Each point is reached from the start by the listed moves, each made 0, 1 or 2 times, or once backwards (-1), plus a little noise. Say if it took an odd or an even number of moves. Then give how often each move was made.
In the rows, 100 means zero.

Moves:
(1): [118,101,89]
(2): [78,130,65]
(3): [111,126,116]
Start: [117,116,101]
Points:
[84,121,51] => even (0, 1, -1)
[66,120,61] => odd (-1, 1, -1)
[164,63,99] => even (2, -1, -1)

Moves:
(1): [138,102,96,105,103,107,105,101,87,98,93,105,103,100]
(2): [93,122,95,97,105,97,103,108,102,109,97,93,109,93]
(3): [107,109,129,100,104,99,111,94,100,94,102,92,109,111]
(4): [96,94,95,129,109,87,112,103,105,93,114,102,93,114]
(5): [102,96,99,94,122,103,96,99,108,90,104,100,107,90]
(6): [100,104,99,104,107,123,105,98,97,101,104,97,96,105]
(7): [103,101,90,84,98,99,130,105,106,90,89,93,98,98]
(8): [104,88,107,92,87,106,90,134,100,100,87,106,102,104]
(9): [112,99,91,100,91,102,99,94,135,89,104,96,103,108]
(10): [100,85,104,100,97,92,106,105,117,123,109,109,98,91]
(11): [103,100,98,96,93,97,97,102,87,94,126,106,101,102]
Start: [93,134,75,112,104,105,104,95,94,103,116,101,101,98]
Points:
[149,125,36,63,32,102,102,135,97,96,90,115,104,89] => odd (1, 0, -1, -1, -1, -1, 1, 1, 1, 0, 1)
[72,135,121,129,123,76,169,46,113,67,145,76,93,134] => odd (-1, -1, 2, 1, 0, 0, 1, -1, 0, 0, 0)
[172,72,108,137,151,74,163,183,119,115,87,132,118,89] => odd (2, 0, 1, 2, 2, -1, 1, 2, -1, 2, -1)
[144,128,5,87,94,120,170,80,117,91,166,106,87,84] => even (1, 0, -1, 0, 0, 1, 2, -1, 1, 1, 2)
[111,110,100,71,78,130,32,161,66,99,144,128,126,89] => odd (0, 0, 0, -1, 1, 0, -1, 2, 0, 0, 2)
[64,132,52,116,89,135,174,95,76,51,138,84,66,147] => even (-1, -1, 0, 1, -1, 2, 2, 0, 0, -1, 1)

Moves:
(1): [119,102,94,107,101,95,99,101,103,97,101,105,98,98,102,91,96,97,97,97]
(2): [101,127,103,103,94,95,99,107,95,103,107,106,100,108,89,104,97,99,97,103]
(3): [100,102,115,97,106,98,99,97,99,97,102,96,93,98,101,104,104,98,102,94]
(4): [97,99,96,122,102,96,102,109,97,100,98,100,106,106,105,107,110,100,94,102]
(5): [100,106,94,99,112,98,107,95,101,103,109,92,103,102,99,98,97,103,98,97]
(6): [106,104,97,99,101,129,107,106,100,97,96,98,101,109,103,103,105,102,102,92]
(7): [102,100,107,107,97,111,125,96,98,102,90,105,100,101,105,97,92,96,98,106]
(8): [101,101,98,100,103,107,104,122,102,99,104,99,96,86,109,99,101,101,98,103]
(9): [95,107,101,101,102,94,99,96,126,101,91,93,99,108,103,98,94,102,86,94]
(10): [104,101,106,99,98,102,97,104,101,115,98,95,96,100,97,100,96,101,98,94]
(11): [97,92,100,102,88,102,101,93,101,102,112,96,96,97,104,104,103,98,99,106]
(12): [92,102,110,106,107,104,95,95,100,109,105,124,100,96,95,101,96,95,107,96]
(13): [107,103,107,103,98,102,94,98,104,101,104,103,123,95,102,110,96,102,103,105]
(14): [99,96,105,96,95,87,109,100,101,98,102,105,101,120,104,93,98,99,104,97]
(15): [99,103,95,105,101,97,91,96,95,100,97,101,98,108,118,104,102,99,104,107]
(16): [108,96,92,95,115,103,108,99,98,103,103,104,102,106,100,123,93,94,95,109]
(17): [109,100,98,91,108,95,107,97,107,104,90,105,92,93,104,103,119,106,108,104]
(18): [106,96,97,101,97,100,101,93,97,93,106,101,93,93,94,102,89,125,99,103]
(19): [102,110,98,111,102,98,100,110,109,101,95,99,98,102,93,101,97,97,120,98]
(20): [108,94,107,105,108,108,102,97,110,100,97,100,103,104,95,90,98,101,98,117]
Start: [92,99,97,97,96,102,101,110,109,103,108,107,113,91,100,96,110,109,92,102]
Points:
[109,143,137,81,178,157,102,126,158,137,92,139,99,60,80,173,85,121,139,88] => odd (-1, 0, 2, -1, 0, 1, 0, 1, 1, 1, -1, 2, 1, -1, 0, 2, 1, 1, 2, 0)
[148,104,183,184,121,142,131,127,165,135,71,153,106,36,94,69,105,126,73,112] => odd (2, 0, 2, 2, -1, 0, 2, 1, 1, 2, 0, 2, 1, -1, -1, -1, 1, 1, 0, 2)
[194,90,65,105,131,100,152,138,134,113,115,151,101,28,108,119,91,116,139,178] => odd (2, 0, -1, -1, 0, -1, 1, 2, -1, 0, 1, 0, 1, 0, 0, 2, 2, 1, 2, 1)
[152,95,78,138,148,79,184,140,124,86,137,91,88,75,118,82,130,108,27,162] => even (2, 1, 1, 2, 2, -1, 1, 2, 0, -1, 1, -1, -1, 0, -1, 1, 1, 0, -1, 2)
[80,156,44,150,101,93,136,183,87,85,147,77,116,112,105,94,110,115,48,119] => odd (0, 2, -1, 2, 2, 0, 0, 2, 0, -1, 0, -1, -1, 0, 0, 0, -1, 0, 0, 0)
[77,110,110,173,112,94,104,90,146,106,150,157,95,102,42,144,59,120,24,163] => odd (0, 2, 0, 2, -1, -1, 0, 0, 2, -1, 2, 2, -1, -1, -1, 2, -1, 2, 0, 2)
[149,149,118,155,122,170,119,147,130,104,138,141,128,110,82,130,101,119,100,139] => even (1, 2, 1, 1, 0, 2, 0, 1, 0, 0, 1, 1, 1, 0, 0, 1, 0, 1, 1, 2)
[118,173,116,82,172,110,87,81,109,90,159,137,146,138,86,173,65,148,135,132] => even (-1, 2, 2, -1, 2, 1, -1, 0, 0, -1, -1, 1, 2, 1, 2, 2, 0, 2, 1, 1)
[135,106,116,95,120,99,115,145,128,129,71,120,111,58,171,126,123,144,145,101] => even (0, -1, 1, 0, 0, 0, 1, 2, 0, 2, -1, 0, 2, 1, 2, 0, 2, 1, 1, -1)
[147,112,146,47,166,131,195,125,150,118,74,161,110,107,158,120,114,72,84,104] => odd (1, 0, 2, -1, 0, 1, 2, 2, 1, 0, -1, 1, 1, 2, 0, 2, 2, -1, -1, 0)

Moves:
(1): [111,106,99,100,103,98,98,100,98,101,103,102,104,105,101,99,98,102,102,96,99,108,100,102,104,106]
(2): [96,110,108,103,102,106,96,98,96,98,103,92,100,101,100,104,99,99,107,99,97,102,99,92,99,98]
(3): [107,93,125,103,99,102,105,95,102,102,108,106,108,97,104,102,108,90,101,99,99,97,100,108,109,104]
(4): [102,93,95,117,97,101,99,98,92,95,96,99,100,96,95,100,97,103,103,98,90,101,103,102,101,98]
(5): [100,99,105,104,116,100,107,105,95,100,101,100,101,95,104,96,100,95,96,101,105,105,100,95,103,93]
(6): [104,98,101,95,104,113,105,98,98,93,94,104,97,103,99,105,98,93,95,101,95,96,98,100,102,99]
(7): [101,104,102,102,95,102,114,102,106,96,94,104,99,105,100,102,102,100,101,105,105,102,100,97,101,101]
(8): [98,103,104,104,95,102,98,122,98,104,102,108,105,96,99,105,108,101,104,91,92,104,96,100,86,106]
(9): [101,99,101,108,108,105,96,99,118,99,87,102,100,98,97,95,97,94,106,91,102,100,97,99,96,95]
(10): [97,102,95,99,98,102,102,97,98,120,97,104,98,100,101,102,105,98,99,95,101,106,109,94,101,101]
(11): [96,103,90,104,98,106,105,98,107,98,122,100,105,102,103,97,99,90,103,99,98,93,97,100,101,102]
(12): [98,113,99,98,96,101,100,98,102,87,104,117,96,102,105,94,104,97,101,96,98,105,110,105,98,92]
(13): [100,100,97,99,95,104,96,98,97,99,101,95,119,90,97,98,95,100,99,101,102,100,102,101,97,103]
(14): [91,100,104,103,103,101,99,105,99,102,99,108,108,113,100,104,103,100,105,98,104,95,100,100,96,98]
(15): [92,96,100,107,98,98,96,103,109,102,96,101,100,98,119,108,82,99,99,108,93,102,100,101,102,100]
(16): [104,98,100,100,105,97,101,98,99,96,105,100,99,97,92,115,100,96,105,101,100,104,100,103,101,95]
(17): [99,97,97,97,101,99,101,96,101,95,97,102,102,100,103,102,113,103,104,103,95,100,96,97,106,99]
(18): [97,95,105,102,106,107,101,99,104,103,103,105,99,100,96,99,95,111,97,99,102,104,100,96,107,99]
(19): [101,95,96,100,101,110,104,100,93,106,105,103,98,97,107,95,95,99,115,99,103,97,94,104,94,102]
(20): [97,104,97,105,101,103,86,96,104,102,106,100,100,106,94,101,103,97,98,124,105,101,96,100,89,99]
(21): [102,103,98,106,94,103,93,102,97,93,100,100,99,95,103,106,100,99,96,87,119,101,94,106,104,100]
(22): [88,97,106,99,96,98,102,93,98,91,100,96,97,107,101,96,97,93,100,98,98,117,94,100,96,96]
(23): [105,92,99,104,104,107,94,108,104,97,102,94,94,102,104,101,100,98,106,100,106,102,115,102,101,102]
(24): [96,106,97,103,104,107,104,97,99,100,102,93,102,101,97,98,106,107,97,96,100,100,100,112,99,98]
Start: [88,111,96,108,95,98,104,106,91,89,97,103,99,100,108,95,101,97,97,99,104,106,106,106,90,103]
Points:
[130,141,113,108,119,132,115,85,84,121,130,150,110,110,106,68,108,78,122,116,125,129,170,87,102,103] => odd (2, 1, 1, 0, 1, 0, 1, -1, 0, 2, 0, 2, 1, 0, -1, 0, -1, 1, 1, 1, -1, -1, 1, -1)
[71,180,128,149,129,129,57,156,104,88,129,143,158,124,86,81,144,114,84,67,173,147,88,103,58,98] => even (2, 1, 0, -1, 2, -1, 0, 2, 1, 0, 0, 1, 1, 2, -1, -1, 0, 2, -1, 2, 2, 0, 0, 1)
[58,116,123,116,133,128,71,104,106,53,119,138,93,140,127,101,66,83,148,94,127,157,106,155,49,68] => even (1, 0, 0, -1, 0, 0, -1, 0, 1, -1, -1, 2, 0, 2, 1, 2, -1, 1, 2, 1, 0, 2, 1, 1)
[83,127,54,125,110,176,92,67,51,36,177,97,83,146,105,132,153,61,168,99,110,73,114,153,88,81] => odd (0, 2, 0, 1, -1, 2, -1, -1, -1, 0, 2, 1, -1, 2, -1, 2, 2, -1, 2, 1, 1, 0, 2, 2)
[75,88,101,173,64,122,99,79,93,60,147,101,125,127,89,126,92,71,113,86,124,130,67,125,100,113] => odd (1, 0, 1, 2, -1, 0, 1, 0, 0, 0, 2, -1, 0, 1, 0, 1, 0, 1, 0, 1, 2, 2, 0, 0)
[91,160,184,73,91,124,135,83,97,29,90,158,95,138,123,106,160,82,114,100,48,131,85,120,97,95] => even (1, 2, 2, -1, -1, 2, 1, 1, 0, -1, -1, 2, -1, 0, 0, 0, 2, 0, 0, 0, -1, 1, -1, 1)
[84,89,50,139,99,158,101,113,71,131,65,124,86,70,91,124,77,109,115,159,67,113,121,86,47,98] => even (-1, 0, -1, 2, 0, 2, 1, 1, 0, 2, -1, 0, 1, -1, 1, 1, 0, 1, 2, 2, -1, -1, 0, 0)
[25,96,165,125,87,77,109,99,69,125,114,68,170,71,150,97,109,70,71,123,54,141,92,93,85,106] => odd (-1, 1, 2, 0, 2, -1, -1, 1, -1, 1, 0, -1, 2, 0, 2, -1, 1, -1, -1, 0, -1, 2, -1, 1)
[119,157,85,107,83,141,82,132,62,61,136,155,133,70,99,108,148,140,134,5,109,127,103,136,97,115] => even (2, 1, 0, 0, -1, 0, -1, 2, 0, 0, 0, 2, 1, 0, -1, 1, 2, 2, 1, -1, 2, -1, 0, 1)
[60,159,104,110,114,125,122,139,125,60,97,141,72,135,130,104,68,93,72,159,75,154,71,101,43,91] => even (1, 0, -1, -1, 1, 2, 2, 2, 0, -1, 0, 1, -1, -1, 2, 0, -1, 1, 0, 2, -1, 1, -1, 1)
[94,93,126,94,171,98,143,81,93,130,128,168,129,108,123,81,104,98,140,64,114,131,104,111,126,79] => odd (2, -1, 1, -1, 2, -1, -1, -1, 1, 1, 0, 1, 0, 2, 0, 2, 1, 2, 2, -1, -1, 0, -1, 0)

Moves:
(1): [113,104,102,87,99,103,107,103,97,100,103,96,94,113,94,101,106,100,110,97,105,102,97,96,102]
(2): [108,108,97,99,98,93,101,101,108,93,101,99,98,95,91,109,98,111,93,87,105,99,97,102,112]
(3): [100,91,112,100,105,104,117,94,99,100,88,103,98,102,93,99,100,94,87,99,100,103,103,96,106]
(4): [97,97,93,112,96,107,109,109,103,104,106,99,101,103,98,100,92,100,101,101,107,92,100,97,108]
(5): [108,97,103,115,112,96,109,103,99,99,109,89,108,93,107,103,106,107,96,100,97,86,89,96,91]
(6): [99,100,100,98,105,107,102,101,102,88,94,109,94,101,100,109,100,96,100,94,97,102,87,81,105]
(7): [94,101,98,97,101,97,105,104,103,102,94,103,98,111,113,95,104,97,95,101,107,104,105,105,92]
(8): [99,92,104,97,107,102,89,115,99,94,96,102,94,101,100,103,109,100,99,99,107,99,108,106,99]
(9): [103,98,104,97,101,109,94,106,112,102,104,100,100,98,102,89,99,106,111,97,103,109,104,94,92]
(10): [99,106,100,99,101,101,102,105,100,121,102,108,105,98,100,112,99,96,102,104,103,100,100,97,106]
(11): [94,102,102,95,96,96,109,98,104,94,111,102,99,94,98,97,101,94,108,103,103,97,106,99,98]
(12): [110,86,100,95,100,90,98,96,102,99,100,115,108,100,105,108,95,101,96,107,99,101,103,95,100]
(13): [104,105,96,101,100,107,95,94,98,95,98,96,112,100,98,99,104,95,96,99,101,101,107,100,103]
(14): [92,104,109,102,109,103,101,101,106,96,107,91,95,116,91,101,101,95,98,100,99,103,96,95,97]
(15): [107,97,109,97,107,104,97,99,93,90,113,100,100,98,113,95,101,97,96,100,109,98,97,108,115]
(16): [96,92,103,102,97,97,104,106,107,91,95,88,102,102,104,105,100,92,100,106,94,106,102,102,112]
(17): [99,93,104,105,106,93,104,85,107,99,97,106,88,105,97,95,121,106,108,100,103,103,91,94,103]
(18): [101,105,100,93,106,101,99,105,90,98,101,103,104,102,99,97,104,115,99,123,101,97,100,99,103]
(19): [97,102,106,103,107,104,102,100,98,98,99,102,100,106,106,98,102,102,107,98,92,97,105,102,99]
(20): [96,107,110,100,98,102,96,93,107,101,90,106,94,101,111,99,96,95,103,108,104,82,101,98,93]
(21): [89,93,98,94,105,96,103,97,101,95,91,92,105,98,101,106,99,101,109,93,106,96,93,104,96]
(22): [103,104,101,108,100,97,106,103,96,98,99,103,99,99,99,101,95,101,103,108,104,107,92,112,95]
(23): [103,100,100,102,102,98,98,96,97,103,103,96,93,101,105,104,99,105,105,107,101,105,107,92,101]
(24): [97,93,91,91,104,116,104,105,115,100,111,103,86,100,107,101,103,97,99,101,100,97,99,109,98]
Start: [93,102,99,79,113,99,91,101,110,97,100,101,107,95,96,90,96,90,111,98,98,97,102,94,98]
Points:
[111,84,195,69,172,130,91,50,74,84,40,145,47,147,110,98,145,65,165,93,145,97,104,63,133] => even (2, -1, 2, 0, -1, 1, -1, 2, 0, 1, -1, 0, 1, 0, 2, -1, 2, -1, 2, 2, 1, 1, 2, -1)
[114,86,82,46,67,70,83,177,150,57,125,147,88,63,110,131,53,97,113,161,138,93,135,142,139] => odd (0, 2, -1, 1, -1, 0, 0, 2, 0, 0, 2, 2, -1, -1, 0, 2, -1, 1, -1, 1, -1, 2, 0, 1)
[111,101,147,61,192,91,93,91,130,60,73,146,76,118,139,117,156,145,160,100,165,54,80,78,96] => odd (1, 2, 0, 0, 1, 1, 1, 2, 1, 1, 0, 1, 1, 0, 1, -1, 2, 1, 2, 2, 2, 1, 1, 0)
[97,118,98,66,133,102,147,63,176,121,88,162,106,76,74,117,120,130,121,127,138,40,53,36,103] => odd (0, 2, 1, 1, 1, 1, 0, -1, 1, 2, 1, 1, 1, 0, -1, -1, 2, 2, -1, 2, 1, 0, -1, 1)
[29,119,77,58,140,146,99,115,121,63,73,71,129,144,81,120,112,59,70,116,75,124,77,73,156] => odd (-1, 0, 0, 0, -1, 2, 1, -1, -1, 1, -1, -1, 2, 2, 0, 2, 0, 2, 0, -1, 1, -1, -1, 1)
[85,99,146,89,123,92,98,69,130,90,52,190,90,62,98,80,86,125,154,132,93,78,83,23,60] => even (-1, 0, 1, 0, 0, 2, -1, 0, 2, 0, 1, 1, -1, -1, -1, -1, 1, 1, 1, 2, 0, 1, 0, -1)
[114,99,68,12,117,95,86,93,154,24,162,30,124,110,58,109,118,115,108,116,86,110,100,105,141] => odd (1, 2, -1, -1, 0, -1, -1, -1, 0, -1, 1, 1, 2, 2, 0, 2, 0, 2, -1, -1, 1, -1, 0, 2)
[93,81,108,95,143,71,123,119,98,77,102,90,158,113,111,104,148,85,104,144,91,98,125,140,122] => odd (0, 0, 0, 0, 1, -1, 1, 1, -1, 1, 1, 1, 2, 0, 0, 2, 1, 1, 2, -1, 0, 1, -1, 0)
